Each row is a point. The window is the flat piece filled in between its corners: a triangle in 3 columns, a solid with four corners in 4, and so on. A path goes straight from each point to the next, and from the last back to the first. List the points from which the path goes on through the window.

Window:
2.58, -0.40, -1.41, -0.46
2.97, -2.10, 0.57, -0.72
-0.30, 2.62, 0.70, -1.18
-3.14, -2.69, 1.05, -0.27
Path:
(1): -0.56, -1.19, 0.44, -2.87
(2): -2.29, -2.17, 1.09, -2.48
(3): -2.12, -1.42, 1.66, 1.15
(4): 0.31, 2.20, 1.23, 0.65
(5): -0.76, 1.97, 0.04, -2.84
(6): -2.28, -0.09, 0.19, -2.61
(7): -2.18, 0.15, 0.58, 1.54
(8): 0.74, -0.85, 0.81, 0.65
Through the window after points: 4, 8

Window, 8 rows:
2.00, -3.19, -1.32, -0.22, 1.84, 1.36, 2.22, 2.75
0.91, -3.23, -1.09, -1.71, -0.98, -0.92, 0.97, 2.49
3.41, -1.12, -0.75, -0.33, -1.26, 3.39, -2.19, 1.01
1.96, 3.77, 2.40, 1.72, -3.05, 1.99, -0.73, -0.98
-1.28, -2.36, -0.01, 3.00, -2.33, 2.96, 1.66, 1.38
1.49, 1.66, 3.08, -3.17, -0.30, 2.42, -0.87, -0.34
-0.41, -1.83, -3.14, -1.21, 0.76, 0.56, 0.46, 2.22
-0.56, 0.42, 2.77, 2.87, -1.30, 0.76, -1.06, -1.63
Path:
(1): 0.40, -2.93, -0.63, -2.02, -1.08, 2.15, 1.48, -2.31
(2): 0.09, -1.36, 1.02, -0.26, 0.01, 1.83, -0.31, 2.68
(3): -0.44, -1.99, 0.94, 0.21, 0.38, 1.02, -0.81, 3.74
(4): 0.53, -2.32, -0.53, -0.14, -1.22, 0.52, 1.11, -1.47
(5): 1.65, 0.94, 0.78, 0.61, -1.86, 1.91, 0.09, -1.33
(6): 1.41, 1.78, 1.08, 1.04, -1.77, 1.81, -1.36, 1.64
(7): -0.12, -0.58, 1.42, 0.69, -0.95, 2.06, -0.11, 2.17
(8): 0.38, -1.43, -0.06, 0.46, -1.78, 2.58, 1.50, -1.31
(9): 1.31, 0.64, 0.69, 0.75, -1.74, 1.37, -0.01, -1.58
(10): 0.43, 0.95, 2.52, 1.50, -1.50, 1.10, -0.86, 1.37
(11): -0.07, -0.80, 0.61, -0.01, 0.26, 0.85, 0.32, 3.45
(12): 0.57, -1.16, -0.45, -0.33, 0.06, 1.35, 1.70, -0.01
(13): 1.78, -2.60, -1.74, -1.48, -1.38, 0.01, 1.37, -1.27
(14): 0.06, -1.80, 0.01, -1.17, -0.19, 0.12, -0.03, 4.25
(15): 1.34, -1.01, 0.53, 1.35, -0.70, 2.46, -1.43, 2.65
(16): 1.76, -1.99, -1.72, -0.44, -2.68, 3.34, 1.04, -1.81
Through the window after points: 5, 7, 9, 13, 15

Window:
-3.45, 1.72, -1.10, -2.38, 0.96, 0.73, -0.30, -1.72, -0.83, -0.72, 0.00
2.53, 0.05, 2.63, -0.91, 0.43, 2.58, -0.54, 1.58, -1.30, 1.78, -3.04
-1.16, 2.76, 0.39, -3.07, 2.47, 0.28, 4.00, -0.88, -2.12, 1.44, -0.15
0.38, 2.07, 0.44, 2.03, -2.86, 0.03, 2.22, 0.36, -0.05, 0.11, 2.18
-1.16, -1.80, 2.02, -0.03, 0.22, -2.59, -1.67, 2.65, -1.49, -1.29, -6.03
0.04, 1.67, 0.45, 1.25, 1.77, 0.52, 0.50, -3.24, -3.05, 1.40, -3.00
-2.18, 2.76, 3.34, -0.17, 1.29, -3.37, -1.26, -0.50, 0.69, 2.21, 1.25
0.06, -1.39, -0.09, 2.31, -0.52, -0.16, 2.48, -1.92, 0.32, 0.68, 0.57
1.52, 0.89, 0.78, -4.17, -1.91, -0.42, -1.31, 1.08, -1.45, -2.31, -0.29
0.28, 3.68, -0.85, 2.54, 0.38, -2.55, -2.01, -2.76, 2.22, 0.91, -1.60
1.98, 1.75, -0.42, 0.67, -0.47, 0.22, 1.60, 0.17, -0.60, -6.24, -0.29
Path:
(1): -0.81, 1.32, 1.32, -1.09, -0.95, 0.46, 1.61, -1.89, -0.97, -1.61, -3.12
(2): 1.20, 1.10, -1.46, -0.01, 0.94, 1.10, 0.11, 1.21, -1.27, 0.57, 0.97
(3): -1.33, 1.63, -1.15, -0.31, 1.65, 0.36, -0.34, -0.76, -1.68, 0.20, -0.15
(4): -1.48, 1.40, 0.71, -1.41, 0.17, 0.45, 0.33, -1.85, -0.81, -0.44, -1.56
(5): -0.79, 2.05, 1.26, -1.80, 0.90, 0.41, 2.52, -1.51, -0.89, 0.63, -1.01
(6): -0.23, 1.81, -0.41, -0.90, 1.39, -0.78, 1.57, -0.28, -1.33, 0.71, -0.03
(7): -0.02, 2.34, 0.22, -0.46, 1.50, -0.63, -0.20, 0.32, -1.81, -0.25, -0.28
(8): -0.49, 1.97, 1.44, -1.82, -0.74, -0.07, 1.19, -0.62, -0.23, -1.04, -1.43
Through the window after points: 3, 5
